Rows are points. Before rounding, the points of a table are all equally far from one centre. They may lie mostly on one side of it. Write the centre, to within rounding.

Points (7 x 2):
[[ 5.8 -2.3]
 [-6.8 -2.4]
 [-2.8  1.1]
 [ 2.0  1.1]
 [ 4.8 -0.8]
 [ 1.0  1.4]
 [-7.1 -7.6]]
Centre: [-0.5 -5.4]

Points (11 x 6):
[[-1.5  5.0  3.7  2.6  0.6  4.8]
 [-5.6  2.9 -4.1  1.2 -5.4  4.3]
 [ 5.1  0.0  0.5  2.4 -5.4  8.1]
 [-4.6 -3.4 -3.7 -1.8  0.4  4.5]
 [-5.8  8.5  3.0 -3.8 -4.8  3.6]
 [-3.3 -6.5  3.1 -2.8 -0.8 -0.6]
 [-2.0 -2.7  8.5 -6.6 -4.5  6.4]
 [-2.8 -5.2  6.2  0.1 -3.5  0.7]
 [-0.5 -5.1 -2.0 -9.4 -4.7 -2.5]
 [-7.0 -4.4  1.5 -1.3 -5.4  0.9]
 [-1.7  3.2  3.3  4.0 -0.5  0.3]]
Centre: [ 0.5  1.1  1.0 -4.2 -4.1  2.4]

Points (13 x 9):
[[  4.4  -6.4  -5.1   1.6  -1.4  -4.2   3.2  -6.2  -5.2]
 [  0.0  -6.7  -2.7   1.5   4.9   5.3   4.5  -3.9  -1.8]
 [  4.9  -2.4  -4.5  -1.1  -1.0   2.3   1.3  -5.8  -3.9]
 [ -1.5  -6.4   4.2  -1.2  -1.2  -2.0   0.8  -1.3   1.0]
 [  3.6  -4.9   3.1  -2.3  -1.8   2.0  -2.5   2.9  -2.4]
 [  4.3 -12.6  -5.0  -0.2   5.2  -4.3   4.0   1.2  -4.0]
 [  4.7 -10.8  -0.8   4.8   0.4  -0.7   4.6   7.1  -6.7]
 [ -0.7  -5.5  -4.5   4.2   1.1  -4.0   5.6   0.7   4.9]
 [  2.1  -7.6   1.2   2.5   6.8  -2.2  -1.7   1.3  -5.8]
 [  5.1  -4.8  -0.4   0.6   1.5  -2.4  13.2  -3.0   0.1]
 [  0.9  -2.7  -2.7   4.3  -6.3   1.3   5.9  -1.0   0.3]
 [  3.1  -2.2  -2.4   3.6   1.7  -3.3   7.7  -7.0  -4.2]
 [ -3.3   0.4  -1.5   5.2   2.5   0.1   3.9  -2.5  -4.1]]
Centre: [ 2.7 -4.3 -1.7  0.1  1.3 -1.3  5.0  1.9 -3.1]

Points (21 x 14):
[[ -5.4   2.0  -3.4  -8.9   2.3   0.0   7.6   1.3   2.8  -2.4  -2.2  -2.9
   -0.3   3.8]
 [ -5.9   0.0  -6.2  -3.2   1.8   0.9   4.5  -0.7  -3.5  -1.1  -2.3  -0.4
   -2.0   6.4]
 [ -8.5   5.1  -1.5  -0.8   1.5   2.8   8.1   2.1  -1.5   3.9  -2.5  -4.3
   -2.4   0.9]
 [ -6.8   0.0  -7.8  -5.7   2.6   4.7   8.5  -0.2   4.6   5.1  -1.0  -5.1
    0.0  -2.5]
 [ -7.2   0.5  -5.6  -9.5   2.4   0.0   4.1   0.5   3.0   2.0  -1.5  -4.8
   -4.6  -0.2]
 [-11.2  -0.6  -3.2  -2.0   2.8   2.1   9.7   0.9  -2.6  -2.1   2.5  -3.7
   -3.6   1.4]
 [ -9.1  -0.1  -5.1  -0.8   1.6   3.6   8.1   0.1   3.4   1.8   2.2  -4.9
   -4.2   6.4]
 [ -2.8   0.4  -4.0  -7.4   4.1   4.7   6.5  -1.1   2.4   1.5  -0.5  -3.7
   -1.0   5.4]
 [-10.9   2.0  -4.8  -3.9   3.0   1.3   2.0   1.3  -1.1   0.8  -2.1  -7.3
   -3.4   0.0]
 [ -7.6   1.5  -3.4  -5.5   2.4   0.3   4.7  -1.0   1.8   3.1  -2.3  -4.6
   -6.8   3.5]
 [ -7.4  -3.3  -2.8  -1.2   5.5  -0.2   9.8   0.9   0.0  -3.0  -1.3  -6.2
   -3.7   2.2]
 [ -4.8  -5.2  -6.9  -5.4   2.4  -2.1   6.3   1.8   1.9   2.7  -1.7  -3.0
   -6.0   1.9]
 [-11.2   2.5  -7.9  -4.3   2.5   2.9   8.3   0.0   0.8   1.9   0.2  -6.6
   -0.6   2.3]
 [ -8.1  -0.2  -8.4  -1.5  -0.1   3.3   3.3  -3.1   2.8   2.0  -4.0  -4.6
   -1.4   3.2]
 [ -8.6   3.3  -6.2  -4.4   3.4   1.5   4.7   7.1  -2.0   2.2   0.2  -3.4
   -0.5   3.1]
 [ -8.2   3.9  -3.5  -6.0   0.9  -0.2   2.9  -2.2  -0.7   2.7  -1.9  -0.4
   -1.9   2.4]
 [-10.9   2.1  -1.8  -2.7   0.7   1.2   7.4   0.7  -0.3   0.7  -5.7  -4.9
   -1.4   0.7]
 [ -7.4   0.7  -3.3  -0.8   1.7  -3.8   5.3   1.7   4.8   3.2  -4.6  -2.2
   -0.6   4.0]
 [ -6.8  -2.5  -4.3  -4.8   2.1  -3.8   5.0   2.5  -2.2   1.0  -1.9  -5.8
   -2.2   5.2]
 [ -2.2   1.4  -1.1  -3.1   3.9  -0.6  10.6   2.2   1.9   0.9   3.3  -2.4
    1.8   4.4]
 [ -8.6  -1.8  -5.6  -3.4   0.9  -2.7   7.9  -0.2  -2.0   3.8  -3.1  -1.3
   -2.3   4.0]]
Centre: [-5.4 -0.5 -4.4 -2.1  1.6  1.2  5.5  1.4  1.3  0.8  0.4 -3.0 -0.7  0.1]
